Rows are points. Each copy is the shape, with its points in the same order, stretched, turned, moved and blurred by noise. Say if it was mirrored as well.
In the rows, zero is written as 128.

Shape (7 x 3):
[[ 99  76 126]
 [142 114 115]
 [154  76 126]
 [112  95 133]
 [122 182 148]
 [119 145 117]
 [102 165 121]]
Copy 1, 7 rows:
[[ 85  95 141]
 [132 121 144]
 [117  83 151]
 [110 105 131]
 [176 185  86]
 [134 161 116]
 [148 179 103]]
Copy 1 is: mirrored
Copy 2:
[[120 147 173]
 [155 123 135]
 [159 107 175]
 [124 134 154]
 [101 103  75]
 [124 134 105]
 [105 135  84]]
Copy 2 is: mirrored

Shape:
[[145 132 115]
 [146 109 110]
 [141 166 113]
 [143  81 139]
 [136 175  81]
 [118 141 109]]
Copy 1:
[[115 130 134]
 [ 98 135 120]
 [136 115 153]
 [ 98 163  94]
 [128  86 165]
 [134 111 127]]
Copy 1 is: only turned
Copy 2, 6 rows:
[[116 125 109]
 [101 136 119]
 [124 106  80]
 [120 158 150]
 [ 89  91  68]
 [ 95 106 111]]
Copy 2 is: mirrored
Copy 3 (6 x 3):
[[149 126 117]
 [127 155 117]
 [177  76 108]
 [102 181 146]
 [197  77  86]
 [140 107 100]]
Copy 3 is: mirrored
Copy 4 (6 x 3):
[[143 127 136]
 [149 132 148]
 [151 109  93]
 [114 146 188]
 [178 122  69]
 [146 135 100]]
Copy 4 is: mirrored

Shape (7 x 4):
[[139 115 137 156]
 [100 153 119 133]
 [140  50 183 146]
 [104 153 128 105]
 [133 155 110 104]
 [128  79 100 108]
 [110 124 173 168]]
Copy 1 (7 x 4):
[[129 137 147 119]
 [ 94 145 106 119]
 [228 178 164  94]
 [110 161  97 128]
 [103 134 107 154]
 [216 127 111 142]
 [112 174 148  81]]
Copy 1 is: only turned
Copy 2, 7 rows:
[[148 112 118 142]
 [119 141 134 119]
 [202 125 101 153]
 [127 149 121 103]
 [116 141 107 108]
 [140 162  90 151]
 [163 113 150 127]]
Copy 2 is: mirrored
Copy 3 (7 x 4):
[[133 141 109 101]
 [ 98 151 118 135]
 [185 123 132  95]
 [ 97 138 130 136]
 [ 89 122 114 114]
 [143  90  99 117]
 [134 179 136 122]]
Copy 3 is: only turned
Copy 4 (7 x 4):
[[107 154 129  98]
 [137 150 148 125]
 [107  73  66  85]
 [144 125 134 136]
 [118 159 144 145]
 [136 136  83 126]
 [113 115 141  78]]
Copy 4 is: only turned

Shape (9 x 6):
[[116 121 129  98 117 148]
 [122 154 136 126  94 151]
 [185 151 129 145 133 147]
 [ 73 142  74 121 150  99]
 [ 87 106  84 119  79 110]
 [153 154 152 150 141 105]
 [176 113 132 130 139 153]
 [121 123  72 103 114 126]
 [182 146 119  99 152 114]]
Copy 1 (9 x 6):
[[114 109 136 130 137 120]
 [106 112 146 112 130  93]
 [136 149 145  94 163  87]
 [133 135 133 167  80 122]
 [100 121 102 200 109  87]
 [102 160 128  89 143 147]
 [143 136 124 103 168 104]
 [132 128 136 186 124  83]
 [118 161 161 132 165 136]]
Copy 1 is: mirrored
Copy 2:
[[122 109 167 133 136 129]
 [137  87 157 151 110 148]
 [123 122 139  94 110 141]
 [ 59 159 138 157 171 120]
 [100 131 152 186 121  90]
 [139 148 119 110 133 149]
 [130 126 152  88 124 123]
 [ 79 145 167 143 132 100]
 [105 191 159  90 141 130]]
Copy 2 is: only turned
Copy 3, 9 rows:
[[144 123 141 137 162 150]
 [127 137 104 114 133 162]
 [135 203  92 143  86 108]
 [ 57  48 123 114 153  95]
 [132  48  97 114 184 133]
 [142 144  97  98  68 117]
 [161 181 115 173 109 113]
 [104 109 114 138 181 106]
 [138 192 131 115 120  88]]
Copy 3 is: only turned
Copy 4, 9 rows:
[[151 165 130 120 114 120]
 [138 152 126 139  87 112]
 [194 124 108 153  83 130]
 [126  98 125 135 146 103]
 [ 99 134 101 151 142 113]
 [162 123 150 156  92 131]
 [180 145 107 133 100 157]
 [144 134  98 139 139 109]
 [204 139 128 160 121 110]]
Copy 4 is: mirrored
